Every row gives one point. Two turns around zero, p and q, are shown by what they do to some points. Where does a point land after both, in the order given? Backwards means that the second turn is done in reverse. Each puzzle has new turns, and all numbers are rounded.
(in the rows, 128 means zero)

Turn p:
[133  66] => [98 74]
[115 152] => [130 155]
[118 171] => [143 169]
[146 123] => [140 114]
Turn q:
[158 118] => [157 141]
[174 154] => [145 178]
[ 84 123] => [99 95]
[ 96 117] => [112  98]
Where do these land?
q, then p: [110 149] => [107 146]
q, then p: [150 113] => [152 116]
p, then q: [174 145] => [171 152]
q, then p backwards: [ 78 105] => [138  74]

Turn p:
[113 128 150  87] => [102 156 155 114]
[133  86 151 113] => [111 109 171 130]
[142 161 130 182] => [162 130  92 170]
[ 90  86 140  93] => [ 70 119 157 110]
[142 161 100 183] => [168 118  74 150]
[147 100 139 126] => [133 108 157 132]
[128 174  85 112] => [149 155  88  90]
Turn q:
[148 132 155 155] => [155 139 159 135]
[121 141 138 108] => [127 144 115 111]
[153  92 137  94] => [112 105 149  84]
[153 125  97  91] => [129  90 104  98]
[ 66 150 114 192] => [118 162 113 212]
Where do these land?
p, then q: [143 109 154 146] => [133 135 164 142]
p, then q backwards: [150 111 163 117] => [140 106 150 160]
p, then q: [134  95  33 119] => [ 69  71 118  69]
p, then q backwards: [103 149 152 115] => [ 91 128 148 130]
q, then p: [154 169 141 124] => [172 134 142 109]
p, then q: [ 84 135 125 147] => [108 123 103 164]

Turn p:
[117 146  98 124 152 140  98 100] => [118 113  86 103 151 126 130 105]
[170 108 157  77  96  98 167  93] => [126 171 180 103  74  90 141 106]
[153 152 125 126 148 155 103 131] => [147 143 115 111 165 145 129 112]
[165 174 148 125 105  78 139  99] => [116 200 123 138 119  81 121 115]
[127 161 122 145 118 170 131 106] => [119 147  97 133 129 168 136 102]
[116 124 158  97  95  58 186 110] => [ 78 160 170 137  72  75 126 147]
[ 99  78 132 176 160 141 114 152] => [146  60 135 170 150 140 139 138]
[137 130  92 142 104 130 110 134] => [155 128  91 125 114 131 117 138]
[ 80  87 149 128 136 147  98 184] => [135  64 161 140 146 158  88 153]
[116 120 100 138 167 161 133 171] => [139  96 121 119 161 164 151 165]
Turn q:
[156 137 145 158 144 108  85 119] => [162 131 159 114 131 137  88 104]
[118 146 142  40 164 149 143 132] => [128 177  70  85 149 120 176 131]
[ 97  90 157 156 119 127 140 110] => [ 99 100 175 123 148 124 142 139]
[157 151 129  58 152 113 152 115] => [172 155  84 106 126 123 179 118]
[135 140 124 160 162 151 151 108] => [132 158 151 167 152 137 137 116]
[156 132 134 123  89 136 104 138] => [131 120 123 111  91 160 110 133]
[129 151 134 161  31 107  87 138] => [108  93 156 114  36 131  82 127]
[127 132 145 160 155 134 150 190] => [137 155 140 148 148 114 100 189]
[ 52 118  67 105 134 136 112 119] => [ 65 108  79 140 151  85 124  92]
[156  91  98 138  98 138 136 112] => [127  84 122 155 120 168 137 124]
[125 120 134 150 160 109 147 128] => [147 128 149 144 157 108 132 136]
Where do these land?
p, then q: [152  92 151 172 120 111 168 144] => [148 128 183 153 104 136 123 171]
q, then p: [134 177 164 165 118 130 135 157] => [132 173 135 151 142 137  72 133]
p, then q: [103 130 104 100 138  98  86 118] => [138  91  93 100 147 105 117 107]
p, then q backwards: [104 123 139 129 158 153 114 144] => [130  81 128 140 135 138 118 118]
q, then p: [112 163 144 189 140 134 183 131] => [112 164 141 204 155 126 110 141]
p, then q: [153 126  78 111 125 141  79 104] => [158 106  74 129 124 149 149  91]
p, then q: [ 84 123 128  95  95 144  97 110] => [ 88  98 112  91 128 146 120  94]
p, then q: [166  87  65  54 122 118 128 136] => [165 106  63  78  91 140 168 160]
p, then q: [145 133 180 137 136 123 163 109] => [124 156 183 131 117 107 147 127]

Turn p:
[134 131  96 121 166 142 171 146  98 105 128] => [134 128 134 141 168 127 162 126  74 108 118]
[148 134 146 169 106  96 145  51  96  51 141] => [140 134 148 149 109 103  76  41 119  80  78]
[150  96 146  93 115 153 108 136 146 123 125] => [148 116 128 101 107 162 105 162 122 121 135]
[141 112 141  98 104 127  60 180 156 160 171] => [131 133 126 134  98 135  92 206 152 138 191]
[ 75 129  98 140 146 145 200 158 158 111 131] => [126  89 117 152 151 132 216 124 132  93 122]
[147 170 172 113 134 152  74 135 159 139  71] => [128 190 130  80 130 171 115 158 176 149 108]
[109 127  53 166 147 106 168 149 142 127  94] => [161 125 113 142 141  78 210 116 118 141 113]
[139 168 106 130 108 153 137 142 150 154 138] => [133 152  88 153 130 155 148 128 138 141 152]
[143 124 162  65 118 105 108 116 138 161 130] => [ 93 138 146  96  79 156 106 144 118 150 154]
[110 120 132 112  89 139 123 179 112 157 119] => [120 107 123 159 121 148 131 180 133 166 122]
[ 97 130 130  85 134 130  77 136 118 143 143] => [ 82 133 114 111 121 116 106 179 127 127 140]
[132 101 131 178 139 127 137  47  95 120 136] => [134  98 122 109 150  94  85  50 121 124 111]
[139 122 151 192 161  89 156  89  96 114 139] => [133 120 176 135 160  89 111  52 130 124 122]
Turn q:
[182 110 157 112 133  85 159  60 128  82 189] => [118 102 114 185 194 101 170  69 114 155 175]
[101 151 115 174 138 137  48 118 138 137 153] => [ 93 159 125 134 100 111  46 132 145 141 149]
[160  85 111 147 165 146 107 121 138  89 110] => [138  97  93 152 158 158  92 141 134  99 153]
[101 157 156 115 141 112 103 140 164 132 148] => [115 148 128  87 141 108 112 122 154 168 131]
[177 146 143 115  90 126 142 127 160 183 130] => [177 163 134 151 139 103 142 107 136 146  75]
[158 118 139  69 178 146 102 124 117 116  87] => [152 125  81 100 149 199 120  99 116 130 131]
[ 79 154 112 112 143  48 122 173  70 134 130] => [ 88 126  95  72  78 100 158 160  71 163 139]
[119 152 129  87  90 133 143 122 116 142  90] => [146 129 142  98  99 133 155  91 119 113  94]
[155 129 154 144 153 103 135 129 117 132  94] => [142 113 122 123 158 133 114 136  81 139 112]
[137 171  84 183 158 122 175 113 131 166 121] => [ 72 146 132 164 145 116 125 159 102 109  60]
[123 101  91 121  91 180 157 129 143 100 126] => [139 114 143 146 116 139 155 130 175  65 134]
[144 128 162 175 100 152 111 163 111 115 157] => [159 162 166 141 132 106 107 156 116 118 174]
[ 88  92 105  98 106 115 170 120 115 100 109] => [118  67 132 114 101 134 180 125 138 106 133]
[ 68  98 135 140 107 185 119 154 143 165 148] => [135 140 182 127  83 150 118 167 189 141 133]
Where do these land?
q, then p: [123  92 155 181 147  70  81 178 161  77  89] => [145 131 163 111 107  75 100 214  82 132 184]
p, then q: [ 97 131  96 114 178 137 120 203 109 152 100] => [117 143 123  94 148 145 175 206 102 152 107]
p, then q: [111  99  87 140 158  67  85 135 139 112  99] => [154 110  98  94 136  73 170 122  93 162 111]
p, then q backwards: [124 111 153 101 112 135 176 106 103 164 166] => [106 103 136 129 159 119 120  68  87 108 119]
q, then p: [107 182 142 128 124 131 145 103 103 134 152] => [ 65 125 134 134 132 137 126 101 144 130 105]
p, then q: [136 140 152  85 138 143 133 101 156 121 127] => [123 141 143 108 116 148 146  95 155 102 147]
p, then q: [123 114 125 170 132 146 125 109 169 134 144] => [125 115  93 158 155 119 134 112 164 129 130]
q, then p: [158 130 117 119 147 163 149 116  87 113 152] => [124 124 110 157 178 136 129 100 129  95 119]
q, then p backwards: [159 144 151 127  97 161 150  76 104 167 110] => [167 147 147 144 115 103 186 125  99  88 111]
p, then q backwards: [160 151 131 100 102 151 113 126 110 167 174] => [139 114 126 143 176 137  74 119  92 123 152]
p, then q backwards: [ 78  80 110 158 108 102  72 164 158  59  83] => [112 109  87 159  59 114 158 190 195 159  98]
q, then p: [159 162 115 113  93 130 187 120 137 137 141] => [128 142 162 129 132 133 167  70 125 122  92]

Turn p:
[156 102 115 125 146 141 116 144 103 150 125 105 142 104] => [134 134 140 100 160 127 126 123 118 161 107 112 160 126]
[ 93 117  76 125 140  97 153 107  96 114 126  78 116  88] => [113 120 103 169 162 109 153 174  81 140 114  85 144 114]
[114 154  51 126 152 128 148 138  93 147 132 131 127 126] => [144 138 103 155 144 126 146 173 118 166 146 117 164 172]
[125 145 103 164 113  99 148 149  92 111  93 122 149 114] => [142 122 144 142 160 120 129 195 137 139 107 125 105 140]
[125 115  78 108 137 121 154 127 114 137  66 120 133 139] => [126 106 105 149 157  90 139 140 116 169 102 146 125 165]
[159 171 131  75  65 105 157 153 135 150 136  95 137 158] => [139 163  91  80  93 103 152 132 134 149 124 100  59 155]
[ 86 104 107 114 130  95 163 163  95 153 115 134 135 123] => [105 112 129 142 136 113 141 169 119 197 148 131 117 120]
[143  91 162 173 131 167 127  82 154 124 153 149 106 143] => [127 126 177 156 121 154 144  61 138  87 129 136 141 117]
[145 123 178 119 145 175 122 134 161  80 136 164 108 118] => [127 104 134  90 128 154 138  93 132  69 148 176 137 110]
[116 114  98 122  87 116  96 131 124 119 116 162 124 105] => [151  98 108 142 102 155 128 150 137 148  95 140 132 107]
[114 113 169 157 122 183  88 146 159 101 149 132 113 158] => [104  88 154 106 108 169 110  88 162  81 143 120 137 133]
[107 146 147 111 129 142 117  97 102 136 120 124 155 133] => [ 97 153 132 129 111 136 104 136  99 125 110 142 129 145]
[165 106 187 134 137 152 105 117 156  86 180 177 141 163] => [138 126 182  93  73 129 133  85 152  68 146 161 152 107]
[146 114 180 148 165 128  73 110 149 103 144 145  87 161] => [152  99 160 126 108 126  79  73 122  73 157 133 144 109]
[105 137  87 130 151  95 140 123 157 152 117  97 165 107] => [104 157  90 158 156  90 121 152 152 148 118 111 144 118]
[148 195 179 115  97 105 142 125 157 184 140 113 109 109] => [144 202  94 111 129 148 109 105 130 126 152 115  57 111]
Turn q:
[147 160 158  85 162 137  93  91 137 124 106 100 129 140] => [167 128 158  86 146 109 153 120 132  88 125  83 111 135]
[145 167 142 107  87 158 100 111 141 134  98 112 135 104] => [160 148 178 121 132 133 112 148 153 121 103  91 130 100]
[122  98  97 129 111 155 157 143 123  95 134 131 167  78] => [ 96 142 130 143 118 150 140 160 125 121 132 156 191  94]
[164 143 152  93 103 123 133  84 140 103  81  96  97 121] => [155 111 173 133 133 125 168 115 180 100  96 106 107 102]
[110 119  91 132 102 166 164 143 166 103 132 135 149 142] => [125 166 125 159 113 188 146 138 133 139 142 139 160 136]
[163 151 160 138 119 104  74  98 119 127  97  93 115 173] => [141  89 145 128 158 120 123 117 140 112 101  57  80 143]
[ 80 103 135 149 183  77  94 137 106 141 170  93  89 130] => [ 82  88  80  75 125  93 110 138 137 120 163 144  84 168]
[109 121 166 106  97 135 148 139 166 106 105 141 172  94] => [121 156 200 157 128 129 127 139 136 106 133 155 163 135]
[140 141 146 174 146 170 158 155 112 128 141 169 118 141] => [146 136 108 163 118 146 109 115  72 130 158 146 106  97]
[ 97 111 100 132 147 106 114 123 109 162 117 142  86 144] => [102 136  95  93 133 118 130 110 130 163 112 143  87 138]
[176 164 163  95 109 130 133 122 148 153 110  82 124 135] => [192 110 170 139 131 104 146 144 157 134 127  91 116 127]
[119 128 115 113  83 146 128 119 128 121 134 120 121 120] => [129 127 145 121 107 159 121 136 153 140 112 127 141 116]
[136  77 106 124 115 139 129 147 174 114 150 159 147  84] => [127 145 119 141 156 152 116 154 139 117 119 190 182 131]
[137 142 161 157 149 133 168 110 103 143 191 186 162 153] => [148 109 113 145 116 123  91  59  69 137 177 137 160 125]
[106  86 108 136 169  97 114 159  72 156 141 130 116 163] => [ 86  96  81  98 128 107 138 132  80 165 124 142 102 158]
[ 99 114  74 177 173  80 117 126 103 168 119 111 107 138] => [ 70 133  55 108 148  93 132 124 136 168 139 114  94 137]
[127 150 101 129 121 121 153 167 130  98 152 175 143 116] => [129 157 100 164  85 129 113 126 106 116 115 152 163 132]
Where do these land?
p, then q: [ 98 127 108 152 172 113 135 106 142 135 101 103  95 120] => [ 85 118  75 120 154 119 117 129 117 112 159 112 122 128]
q, then p: [136  96 151 122 101 113 110 121 163 152 128 187 160 133] => [129 146 164 137 122 112  65 110 127 119 127 172 151 149]
p, then q: [136 125 127 154 148 118  94  78 104  97  97 114  76 114] => [ 89  85 111 132 165 130 137 136  91  89 112 105 116  88]
p, then q: [159  95 131 122 104 153 118 133 155 123 140 154 100 154] => [146 109 152 134 154 157 146  92 157 134 123 142 154 111]
p, then q: [122 129 154 151 142 131 132 160 104  94 153 112 147 101] => [133 125 154 115 101 115 136 166 107  93 147 153 134 141]
p, then q backwards: [129 128 154  91 138 113 121 132 140 107 160  98 168 174] => [ 81 168 132 107 154  96 118 124  93 122 134 113 138  98]
q, then p: [141 136 208  95 146 155 124 111 172 172 111  95 124  81] => [165 152 141  66 125  97 119 100 119  94 181 145 119  62]
q, then p backwards: [102 155 121 150 111  89 155 110 133 129 141 165 137  79] => [115 117 142 123 165 114 102  99 177 158 134 142 165 149]
q, then p: [139 143  90 175 121 151 102 161 123 133  95 129 135  93] => [136 119  98 118 177 158  93 173 143 136 141 107 138 132]
q, then p: [ 86 149 184 124 108 122 157 117 103 119 111 152 105 136] => [130 128 145 153  97 169 120 104  94 104 120 132  84  97]
p, then q: [163 145 107 119 143 122 169 126  94 106 130 133 123 225] => [143  54 125 174 105 129 134  80 120 148 116 119 114 186]
q, then p backwards: [134  94 127 133  57  78 123 139 146 131 147 114 148 114] => [ 92 103  86 168 141 144  99 140 127 131  91 146 166 151]
q, then p: [144 154  61  93 183 116 102 194 116 175 163 107 151 146] => [166 134 106  97 113  72 140 174 140 206 129  88 119 184]
p, then q: [127 124 123 141 119 206 120 134  90 159 157 110 136 132] => [147 135 179 102 119 160 151 123  98 149 170  88 125 134]
p, then q backwards: [127 138  93  92 136 143 123 108 166 114 115 142 117 156] => [139 127 109 122 151  81 149 136 133 108 167 143 117 137]
p, then q backwards: [107 110 109 134 119 125 160 117  97 104 100 133 126  89] => [161  80 126 131 125 140 129 164 114 122  95 123 133 130]
